Rows are points. Each copy is the shape, with its points in the same order, turned, moved and blurred by noise. Say if it was mirrored as well.
In the rows, zero is written as 128.

Shape (6 x 2):
159 76

160 154

38 132

163 129

147 134

139 117
Copy 1 (6 x 2):
81 179

157 146

88 48

133 166

131 149

110 144
Copy 1 is: mirrored
Copy 2 (6 x 2):
158 193

87 154

170 50

115 168

113 147

131 150
Copy 2 is: only turned
Copy 3 (6 x 2):
167 184

167 108

34 140

165 134

147 123

143 141
Copy 3 is: mirrored
Copy 4 (6 x 2):
206 188

127 191

147 66

149 190

149 169

162 161
Copy 4 is: only turned

Shape (9 x 4):
105 160 89 129

101 139 170 70

158 78 47 146

132 173 139 85

102 165 138 82

170 105 78 169

141 73 48 168

177 125 108 91

130 146 105 60
Copy 1 (9 x 4):
95 131 72 128

157 207 86 135

100 82 143 57

157 158 70 131

131 187 66 134

114 76 137 93

76 74 159 78

173 126 106 83

144 171 64 81
Copy 1 is: only turned
Copy 2 (9 x 4):
122 93 169 129

83 182 149 78

173 65 84 132

102 164 174 128

106 160 177 108

136 70 80 138

163 42 86 110

142 147 112 144

151 166 164 119
Copy 2 is: mirrored
Copy 3 (9 x 4):
98 153 96 151

186 154 92 95

87 55 108 179

172 164 80 147

157 168 77 118

104 84 140 202

70 58 132 175

171 99 84 176

162 130 51 135
Copy 3 is: only turned

Shape (12 x 8):
126 167 116 141 133 69 115 157

156 124 99 148 141 96 147 159

131 127 249 144 127 156 121 157

138 145 101 111 138 146 107 27

148 130 126 118 119 114 127 123

145 154 120 148 80 156 189 98

145 128 142 137 87 154 123 141

160 199 122 149 141 96 135 112

158 170 204 132 132 118 123 88

116 139 140 145 138 129 142 151

150 138 127 145 136 157 118 149

137 139 97 73 143 130 120 119
Copy 1 (12 x 8):
181 131 173 144 135 112 128 141

171 145 140 169 136 150 112 110

71 110 73 159 91 84 143 176

131 125 133 51 128 152 187 59

134 133 138 126 132 125 123 100

135 204 113 112 77 125 132 77

120 140 107 114 97 125 97 121

165 137 177 139 90 122 168 105

106 109 128 133 87 81 184 109

137 155 120 144 126 133 136 149

129 128 123 131 100 162 121 133

110 138 170 105 160 157 130 97
Copy 1 is: mirrored
Copy 2 (12 x 8):
98 91 130 118 138 153 128 166

133 92 97 107 122 153 156 123

174 186 134 90 216 91 172 165

140 142 146 227 123 109 108 94

136 130 118 146 125 125 152 137

214 143 134 159 110 170 146 134

153 179 117 133 136 150 160 138

151 92 110 162 157 147 101 160

169 139 131 170 189 93 134 174

147 133 135 98 147 138 140 130

143 155 95 123 152 143 133 114

118 144 110 144 88 102 109 121
Copy 2 is: mirrored
Copy 3 (12 x 8):
99 157 128 105 179 85 137 97

127 149 153 78 168 134 143 96

103 93 136 160 118 147 37 99

180 150 50 166 143 132 175 149

125 134 116 116 144 126 149 108

163 78 138 162 185 149 170 102

155 93 143 130 133 114 123 109

133 163 99 147 193 113 146 65

123 121 63 174 149 138 97 66

119 143 151 141 167 137 116 117

161 145 150 128 144 134 111 114

135 161 120 135 100 129 171 129
Copy 3 is: only turned

Shape (15 x 11):
94 62 64 121 133 147 201 183 91 96 61

113 153 102 115 159 99 145 119 47 102 88

120 159 167 96 137 169 99 138 108 113 180

146 156 125 91 73 126 80 121 132 168 137

65 99 69 83 150 145 214 119 138 123 143

144 189 149 175 131 160 110 119 124 171 161

117 120 175 177 68 92 122 82 85 53 101

107 117 100 94 171 136 176 123 160 95 69

164 168 183 109 161 113 122 175 155 162 197

158 121 193 112 136 119 115 96 117 188 180

172 148 181 106 106 170 134 105 100 152 148

124 85 63 95 191 172 148 134 122 101 88

135 122 157 193 70 92 126 63 65 73 78

115 62 65 159 111 108 126 92 86 68 103

34 56 79 115 163 146 147 138 108 116 48
Copy 1 (15 x 11):
150 152 194 26 126 118 126 50 145 95 105

135 93 106 75 151 122 86 131 185 132 100

143 143 47 170 125 137 103 104 147 123 174

112 194 104 179 84 146 69 139 128 144 140

165 120 92 50 58 145 134 50 109 98 110

96 132 61 139 108 130 131 183 130 118 189

112 85 141 130 201 162 26 149 91 100 147

222 122 145 82 110 133 130 97 130 134 110

147 145 36 210 101 99 155 150 134 90 147

115 150 64 194 104 198 126 170 150 68 127

158 165 65 152 115 151 80 144 149 77 168

191 101 158 91 111 152 139 70 187 125 148

100 92 168 95 182 181 15 179 118 98 145

106 84 191 95 126 161 70 84 140 112 125

153 138 164 32 150 185 157 59 133 149 94
Copy 1 is: mirrored
Copy 2 (15 x 11):
66 221 161 138 146 127 140 47 85 208 179

79 178 102 145 161 92 95 135 56 134 135

145 166 123 144 61 62 142 154 132 118 105

107 140 118 138 70 101 81 101 180 103 66

79 142 165 198 143 64 123 63 132 185 192

180 155 115 177 79 136 112 155 133 55 133

137 179 133 163 169 155 138 152 81 160 33

81 151 115 130 165 107 150 103 150 190 171

172 109 116 137 67 76 162 89 120 64 122

209 96 149 126 85 109 89 109 107 112 108

197 154 90 149 78 114 106 110 123 139 105

111 196 136 99 143 82 118 92 145 187 190

130 186 117 169 193 181 98 146 91 154 41

111 215 188 153 209 123 98 116 103 169 92

48 174 177 123 146 145 127 122 106 208 190
Copy 2 is: only turned
Copy 3 (15 x 11):
124 79 70 131 76 78 134 47 69 93 71

145 53 123 178 85 126 151 110 127 71 146

159 125 132 168 177 94 80 140 139 99 185

112 91 113 131 206 155 111 115 162 144 162

180 104 158 111 112 121 96 23 80 93 107

134 117 148 176 151 113 72 115 219 136 151

117 70 138 103 119 125 132 218 153 71 86

115 121 164 151 110 106 155 66 74 105 103

127 189 125 174 141 149 58 122 157 138 201

184 130 136 166 155 165 78 162 157 178 161

138 86 142 176 165 111 56 157 138 162 152

151 101 128 148 106 56 166 52 84 130 129

113 36 137 117 101 124 141 214 172 94 76

153 58 109 71 87 92 175 127 134 105 102

175 103 98 144 117 90 188 52 88 77 51
Copy 3 is: only turned
